Each row of a before or after table is a point. One or more steps were done to the points. Then noise was added and the rows were shuffled. The steps act on how far a point lies along the listed directions, d1 being the first. What was done? A step turns or swaps two directions, mirrors them in a line or flattens them onto one, adds a multiple of one to another, or multiplies one. Angles are multiples of 10 degrees, from the lower direction toward the higher: turns from -170 to 170, lines from 10 to 170 but not 90. Use the fewest steps. Two steps may share a direction if one is a turn and the other turns, adds or multiplies; they go together, in the order done. Otherwise the lowest direction goes first.

Directions:
(1): [-2.5  2.8]
(2): [2.8 2.5]
Before (14 x 2):
[[ 0.4 -1.5]
 [-2.0 -2.5]
 [-3.2  2.4]
 [-6.5  0.3]
 [ 0.2 -0.7]
 [-4.9 -1.7]
 [-1.1  6.6]
 [-1.0 -0.5]
 [-2.8 -0.9]
 [-2.5 -2.6]
 [-1.8  2.6]
 [ 5.0  1.0]
 [ 0.1  7.1]
 [-3.7  0.1]]
After, 14 rows:
[[ 0.5 -1.4]
 [-1.1  3.0]
 [ 0.4 -1.6]
 [ 0.6 -1.5]
 [ 0.0  0.4]
 [-1.3  2.5]
 [-0.5  1.4]
 [ 0.4 -0.7]
 [ 0.3 -1.0]
 [ 0.0  0.3]
 [-2.5  6.1]
 [-1.4  3.2]
 [ 0.0 -0.1]
 [-2.7  6.4]]
Steps: flatten d1 and d2 onto the line at 20 degrees

Directions:
(1): [-1.8 -0.9  4.1]
(2): [1.0 4.3 1.4]
(3): [-4.1  1.4 -1.4]
Before:
[[-0.4  2.5  0.0]
 [-0.4 -0.5  4.1]
 [-1.5  1.8  2.8]
 [-1.1  0.9  0.4]
 [-0.1  0.3 -0.9]
 [ 1.0 -1.7  0.4]
 [ 4.5  1.4  2.3]
 [-1.5  0.4 -2.2]
 [ 2.1 -1.9 -0.1]
 [-0.9  1.3  4.3]
 [ 0.9  3.1 -1.0]
 [-1.9 -0.2  1.1]]
After (12 x 3):
[[-1.2  1.1 -3.6]
 [-0.8  1.5  1.6]
 [ 6.2  1.9  3.0]
 [-0.3 -3.3  0.0]
 [ 1.5  4.5  0.8]
 [-2.4 -0.6  2.8]
 [-0.7  2.0  8.9]
 [ 3.7  5.2 -1.2]
 [-1.7 -1.3  7.8]
 [ 0.7 -3.3 -1.2]
 [ 0.5  0.7 -1.5]
 [-0.7  3.0  6.5]]
Steps: multiply d1 by 2; multiply d2 by 2; turn d2 and d3 by -20 degrees

Directions:
(1): [-1.7 -1.6 -4.4 -1.8  3.1 -1.9]
(2): [ 2.5  1.1 -2.4 -2.4 -4.3 -2.2]
Before (14 x 6):
[[ 6.9  3.3  3.4  0.2 -9.6 -0.5]
 [ 3.2 -0.6  2.2 -0.5 -1.2  1.3]
 [-1.8 -1.7  0.7  0.1  1.3  1.4]
 [ 3.9  2.3  1.3  0.5 -5.4 -2.0]
 [-1.2 -1.1 -0.5  1.6  2.1  2.2]
 [-0.8  0.1 -3.6 -1.0  2.4 -0.5]
 [-1.2  2.3 -0.8 -0.5 -3.0 -1.2]
 [-5.0 -1.4  0.5  0.3  6.0  1.7]
 [ 3.7  1.4  1.3  0.3 -4.2 -0.5]
 [ 1.0 -0.3 -1.0 -2.1 -1.8 -2.6]
 [ 3.8  3.9 -0.3 -2.5 -4.0 -1.8]
 [ 0.1 -0.7 -4.5 -0.9  1.2 -2.3]
 [ 3.0  2.9  5.3  2.2 -3.6  0.2]
 [-3.1  0.5  0.1 -0.6  2.8  0.9]]
After:
[[ 1.1  2.3  6.7  3.4 -0.9  1.1]
 [ 4.1  3.9  3.0 -1.3 -3.8 -0.7]
 [ 2.9 -0.8  3.0  0.4 -0.6  1.7]
 [ 4.0  2.5  4.1  2.4 -4.1 -0.6]
 [-1.8 -2.2 -0.3 -0.7  1.4  0.6]
 [-1.5 -1.4 -1.8  0.7  2.0  1.2]
 [ 1.1  0.2 -4.6 -0.8 -1.4 -2.2]
 [ 5.5  3.4  7.4  2.4 -7.5  2.2]
 [-5.0 -2.1 -1.9 -1.6  5.5  0.6]
 [-2.5  0.4 -1.2 -1.6  2.3  0.1]
 [ 3.0  1.1  3.3  1.9 -3.5  0.8]
 [ 1.7  0.6  0.0 -1.8 -2.5 -2.1]
 [-1.3  2.7  0.2  0.1 -3.0  0.0]
 [-0.2  0.2 -3.7 -1.6  0.9 -1.1]]
Steps: turn d1 and d2 by 30 degrees
